Every row gives one point. The last column is the point's height on a tilted bowl or saddle (a function of degree 2), plus a little noise. Count its main directions that bend up, bend down and stay straight.

Points (18 x 4):
[[-29 -26 -19   3]
 [ 53  -3  -4  40]
 [ 15 -81 -34 -92]
 [ 25 -14 -33   1]
 [-10 -37  46 -27]
 [ -7   3 -46  -4]
 [ -6 -32 -25 -10]
 [  0 -21   8   7]
 [  5 -63 -13 -45]
 [ 10  16  30   5]
 [-43 -57   6 -39]
 [-30  21 -16  21]
 [ 29 -14 -32   4]
 [ 38 -25  -7  22]
 [ -4  -9  20   9]
 [ 32   2 -54 -18]
 [ 25  22  36   6]
 [-65 -17 -32  35]]
Directions: 1 up, 2 down, 0 straight

Points, 25 rows:
[[-65  12  29 -12  49]
 [  6 -42  29  19 -16]
 [ 35 -29  59 -29  46]
 [ -8 -18   5  31  -4]
 [ 66 -37  23 -14  22]
 [  4  19  19  28   2]
 [-39   0   4  29  13]
 [-19   3 -10  30   1]
 [-19 -14 -62  33  60]
 [ -3  10 -28 -45   7]
 [ 23  39  17   5  -8]
 [ 30  -4 -47 -59  54]
 [ 18 -37  -5 -40   5]
 [ 79  -7  -1  23  52]
 [-28  28   6 -30  -4]
 [ 23  15 -52 -22  14]
 [  0  19  40 -12  16]
 [ 56  42   5   5  10]
 [ -1   7 -30 -19  -7]
 [ 35   9  21 -49  31]
 [-54 -15  -3 -22  29]
 [-69 -36  44 -26  75]
 [-51 -50 -16  22  25]
 [ 21  12  -2  -4 -14]
 [-35   6  -2 -18   1]]
Directions: 3 up, 1 down, 0 straight

Points, 38 rows:
[[-50 -39 -16   0  -3   2 -35]
 [ 11  11 -80  -2  21  39  29]
 [-45 -22  18 -17 -19   2  -4]
 [ -3  -6 -25 -32  -5  33  16]
 [-41  -5 -11 -44 -14 -12  -2]
 [  6 -32   8   0   3  37  16]
 [ 36  25 -37 -12  16 -14  41]
 [  7  32  41 -21 -41 -18 -15]
 [ 13 -54  14  31   0   7  27]
 [  1 -28 -27  10 -23 -28  31]
 [ 28   6  22  44  15 -27  -4]
 [ 28  10   2  18 -63 -12  20]
 [ 27  48   0 -17   3  17  29]
 [ -3 -53  -2  23 -36  16  28]
 [-14  37 -30 -49 -24 -18  41]
 [  5 -34 -72 -82  34  12  37]
 [-16  -5 -24  -9  -6 -12  -4]
 [-31  13  24 -13   7  37   2]
 [ 32  27  11  20 -13  19  -3]
 [ -8 -26 -24  24   3 -26   4]
 [-20  -1  67  66  29 -36  12]
 [ 52   5   3   7  -7  21  10]
 [-14  -4 -10 -14   8 -19  -2]
 [-24   8 -51 -31 -25   3  13]
 [-32 -18  47 -48 -43 -24  25]
 [-14  10 -31 -22  16 -20   0]
 [ 31  27 -33  25  47  13  46]
 [ -4  95  30  26 -26  34  73]
 [-37 -11 -27 -29  16   0 -29]
 [ 27  17  13 -16   8  28  12]
 [-27  13  -8  19 -13  48  -7]
 [ -9 -16 -12  62   5   9 -28]
 [ 25  28  60  39  23  10 -20]
 [  3  -5 -28 -37  17 -25  18]
 [-25 -28 -15   8 -44  -4  17]
 [-15 -16  -6 -13 -16  -1   0]
 [ -8  28  -4  47  40   5  -4]
 [ 40 -72 -13  29 -21 -21  95]]
Directions: 4 up, 1 down, 1 straight

Points:
[[ 37 -17  -3  15  14  16 -46 -27 -19]
 [  5  32 -21  -3 -26 -21 -47   8   4]
 [ -9  38   3 -18  33 -43  -8  22   1]
 [-45 -16  12  -9   7  35   8   0  23]
 [ -2  -1   5  60 -18 -27  27 -60 -44]
 [-27 -23 -15  19 -29 -27 -57  -5  -6]
 [  2  13  47 -16 -36  22  23 -40 -46]
 [-35  15  49  35  54  22  26  21 -34]
 [ 14  32 -27 -51 -48  14  48 -40 -62]
 [ 18  34 -41  35  18  44 -48 -16 -29]
 [ -1 -24  28 -15 -31   3  33  -7 -28]
 [-17   2 -69  37 -19 -38   9 -88 -80]
 [ 14   5  26  49  32 -41  32 -17 -29]
 [ 31 -18  52  -3   9 -24  38  13 -44]
 [  8 -16  20  59 -59  47  33 -16 -49]
 [ -5 -15 -15  36  38  13 -15  56 -30]
 [-26  23  12  -6   9 -22 -23 -14   3]
 [  5 -15   0   5  22  24  -3  18   5]
 [ 38  12 -27 -12  21 -30  44   8 -11]
 [  3   2  -4  -9  19  17  -2  -6   9]
 [ 54  14   3  38  10 -16 -33   8   8]
 [ 10  57   2 -44  10  -9 -26  12 -13]
 [-10 -41   6 -32  -7  24   8 -32  -6]
 [ 24  12  -8  11  13  37 -14 -11  10]
 [ 30  46 -36  28 -16  34  -1  16 -13]
 [ 19  25   1  -6  18  24   6  38  -3]
 [-46   3  22  25   9   3  24  -8  -8]
 [ -5 -13 -35  33  28 -13 -41 -44 -31]
 [  9  23  -7 -27 -28   7  40 -40 -31]
 [-13  -9  22  40   0 -13  24   1 -14]
 [-24   5 -12   1  48   9  27 -10 -13]
 [ 27  30  53 -43  36 -23 -19  52 -52]
 [ -4 -10  18  -9 -15  44  36 -35   2]
 [-16   1  -2 -27 -13   4  24 -24  -9]
 [-26  -5 -59  19  -2 -21  56  17 -61]
 [ 89  39  36 -19  10  13  -6 -23 -19]
 [ 14 -18   9  -3 -87  13 -15   4 -57]
 [ -9   1   2   2 -12  16  44  22 -12]
 [ 10 -39  70  11  25 -50 -11   4 -46]
 [ 23  46  31  -5   9   0   7  10 -12]
 [ 31  25 -39 -27 -22  37  26 -21 -10]
 [-42  -4  -7 -16  36   3 -17   7  -2]
 [ -7 -25 -11  -5  53  44  -3  12   2]
 [-34  95 -53 -56  43  39  -9  23 -75]
 [ 11  34  21  -3   4  13  23  44 -19]
 [-23   3  25 -17  14   7  52 -21 -30]
 [ -9 -38  -1  -9 -31  -3 -24  20 -10]
 [-24  18  19  -8 -27   8 -32  15  -6]
 [-42  11  28 -36  15  50   2  55   6]
 [-30  38  35  40  34   7  36  50 -49]
 [-12 -32  31 -19  20 -60 -42  10  -1]
 [ 14  21   2  -7  -3 -56  41  47  -9]
 [  2  65 -29 -16 -55 -29  10  -8 -30]
 [-73 -11 -10 -15   9   6   1 -30  -2]
 [ 14 -39 -12 -43 -35 -12 -29  34 -30]
 [-25 -19  32 -23 -78   3  18  15 -61]
 [  4  30   1 -35 -13   1   6 -82 -46]
 [-11  21  14   0  18  47 -13  16  16]
 [ 18  23 -34  31 -14   6   4  27  -8]
 [ 56  -7 -26 -44 -44  43   4 -16 -23]
 [ 44 -20   4 -27  25   7 -14 -26  -9]]
Directions: 1 up, 6 down, 1 straight
